Each row is a point. A path goes straight from each point to the next, and from the last back to the first. The post is the endless flat space through its rows: a point in 2 columns, a line in 3, a plane in 4, and so on, so that a path can go around it. How many times does the path go around the post? Going back the other way cancels.

Post:
[[-0.54,0.25]]
Path (28 x 2):
[[-1.26,0.00],
[-2.52,1.42],
[-0.05,0.85],
[0.29,-0.06],
[0.13,-1.88],
[-2.33,-1.12],
[-3.41,2.21],
[-2.82,-0.25],
[-0.11,-0.68],
[0.64,-0.38],
[-0.24,2.12],
[-1.89,2.29],
[-0.13,0.84],
[1.03,0.77],
[-1.55,1.71],
[-2.80,0.00],
[-2.00,-1.83],
[0.31,-0.07],
[0.27,1.30],
[-1.06,1.85],
[-3.62,0.49],
[-0.29,-0.54],
[0.32,-1.60],
[-2.20,-0.92],
[-1.90,0.85],
[-0.11,1.91],
[0.74,0.57],
[0.00,-0.70]]
Times around: 0
